Each row of a before or after table is a point. The points were changed in one or more steps. Then noise was added and the rows were shuffled. The steps act on columns, c1 being the first. Write out the steps. A step turns or swaps two columns, mirrors them in a line or flattens them onto one, adds a multiple of one to another, or multiplies or shifts one. Angles are multiples of 10 degrees, from the lower column toward the higher: turns from -170 to 170, lines from 10 to 170 but not 90. Use the fewest steps. Two steps may share a column if one is a turn and the other turns, adds or multiplies; they go together, in the order done. Otherwise the lowest column goes first.
In the rows, 128 means zero.

Before, 13 rows:
[[160 127  99]
 [183 166 138]
 [107 121 128]
 [ 96 150  84]
 [179 135 154]
 [216 165 172]
 [151 167 174]
 [143  91 106]
 [ 99 106  36]
 [110 102  53]
 [147 150 140]
 [ 66  79  84]
 [144 132  62]]
After, 13 rows:
[[183 118 166]
 [ 66 172  78]
 [110 202 102]
 [178 101 136]
 [159 157 127]
 [152  83 166]
 [147 116 150]
 [106 128 121]
 [ 99 219 106]
 [142 150  90]
 [ 94 172 151]
 [145 195 131]
 [215  84 165]]
Steps: turn c2 and c3 by 90 degrees

Before, 9 rows:
[[100 105 131 123 147  62  85  60]
 [188 153 114 204 134 111 147 146]
 [156  37 161 156 123 124  94 172]
 [133 126 139 152  98 137 102 133]
 [233 168 158  62 149 107 111 123]
 [146 140 135 135 192 143 132  62]
 [113 104 199 136 141  73 153 120]
 [111 160  56 150 146 142 219 209]
 [231 109  99 135  49 137 143 148]]
After, 9 rows:
[[190 179 130 118 120  89 128  74]
 [128  74 114  84  96 161 128 158]
 [167 212  65 171  26 105 130 145]
 [146 200 201 150 145 202 125 171]
 [148 192 181  73  72 135 130 149]
 [146 139 123 133 157  31 123 131]
 [141 139  71  90 148  80 130 160]
 [ 93 164 132 102 119 137 130 122]
 [ 66 149 160 139   8 151 130 132]]
Steps: turn c1 and c5 by -80 degrees; shift c2 by 40; turn c3 and c4 by -150 degrees; turn c6 and c8 by -50 degrees; multiply c7 by 0

Before (10 x 11):
[[133 129 133 113 115 145  78 138 128 117 137]
 [110 128  63 155 155 151 120 163 131 152 118]
 [118 119 139 162 131  72 121 135 123 161 120]
 [150 129 127 120 115   7 129 139 133 152 117]
 [134 148 139 147 107 152 111 157 145 123 142]
 [111 128 128 122 107 126 136 137 123 148 145]
 [105 124 136 121 124 104 119 145 162 146 125]
 [124 125 135 118 102 155 112 159 128 127 102]
 [106 156 121 132 114 148 106 135 130 107 117]
 [125 152 140 109 139 138 128 140 133 161 115]]
After, 10 rows:
[[124 126 134 120  88 155 112 134 123 102 129]
 [110 128  63 147 111 152 120  87 150 119 105]
 [150 130 126 114 112   6 129 135 137 117 104]
 [126 152 140 105 123 138 128 112 132 115  96]
 [107 157 121 129 115 148 106 137 135 118 149]
 [111 127 129 131 110 126 137 142 112 145 108]
 [118 119 138 165 123  72 121 122 132 120  95]
 [133 129 134 115 113 144  78 135 121 137 139]
 [135 147 140 119  93 153 112 131 182 142 133]
 [105 124 135  71 111 104 119 123 213 124 111]]
Steps: multiply c9 by 3; turn c4 and c9 by 30 degrees; mirror c5 and c8 in the line at 150 degrees; turn c10 and c11 by -90 degrees

Before, 11 rows:
[[109 181 198 114 120 150 133 115 119 117  95 153 189 153 112 104 128 152]
 [129 173 162 122 127 123 146 163 120 153  59 122 156 162 142 115 159 159]
 [173  85  80  42 162 135 208  75  87 177 134 138 106 121 153 147 105 100]
 [129 137  91 117  97 149 117 188 149 122 175 149 110 166 128 123 119 138]
 [ 74 208 153 128 105 137 140 178  89 112  83 148 187 130 135 115 152 115]
 [102 182 153 134 124 106 129 122 145 132 102 102 168 110 142 140 127 121]
 [149 103  77  68 193 165 152  92 104 161  90 113 108 121 117  88 110 108]
 [144 130 108  37 204 150 202  93 133 143 121 118  85 139 171  77 128  97]
 [155 111 132  98  99 146 112 173 115  85 179 111 123 133 105  89 193 146]
 [ 77 180 182 103 149 108 115 173  92 140  99 125 180 130 154 130 103 159]
 [ 70 173 190 106 114 157 168 157 115 159  91  89 174 129 106 161 112 134]]
After (11 x 18):
[[195 172 193 105 117 156 148 183 116 156 168  87 159 126 146 162 118 133]
 [173 204 153 128 105 140 159 229  90 113 155 149 168 131 153 115 165 117]
 [121 139  89 116  95 150 133 249 149 120  87 151 113 165 110 123 105 139]
 [159  90  80  44 162 137  42  21  89 176 135 136 113 121  93 148 131 100]
 [151 179 180 103 147 108 175 218  91 140 166 126 165 129 103 128 142 160]
 [144 182 151 134 121 103 148 114 143 133 151 101 157 110 124 144 148 121]
 [145 171 164 122 125 124 113 200 119 156 170 126 147 162 158 112 184 159]
 [176 130 108  37 201 149  69  58 131 141 133 120  97 139  98  79 157  96]
 [131 104  76  68 197 166  97  55 102 160 169 113 114 119 138  88 121 106]
 [ 99 108 132  99  99 145 115 219 115  85  52 111 128 131 165  86 138 147]
 [142 182 199 114 122 148 137 104 119 119 157 154 174 154 151 103 128 151]]
Steps: turn c1 and c7 by -130 degrees; multiply c8 by 2; turn c11 and c17 by 150 degrees; turn c15 and c17 by 140 degrees; multiply c13 by 0.7
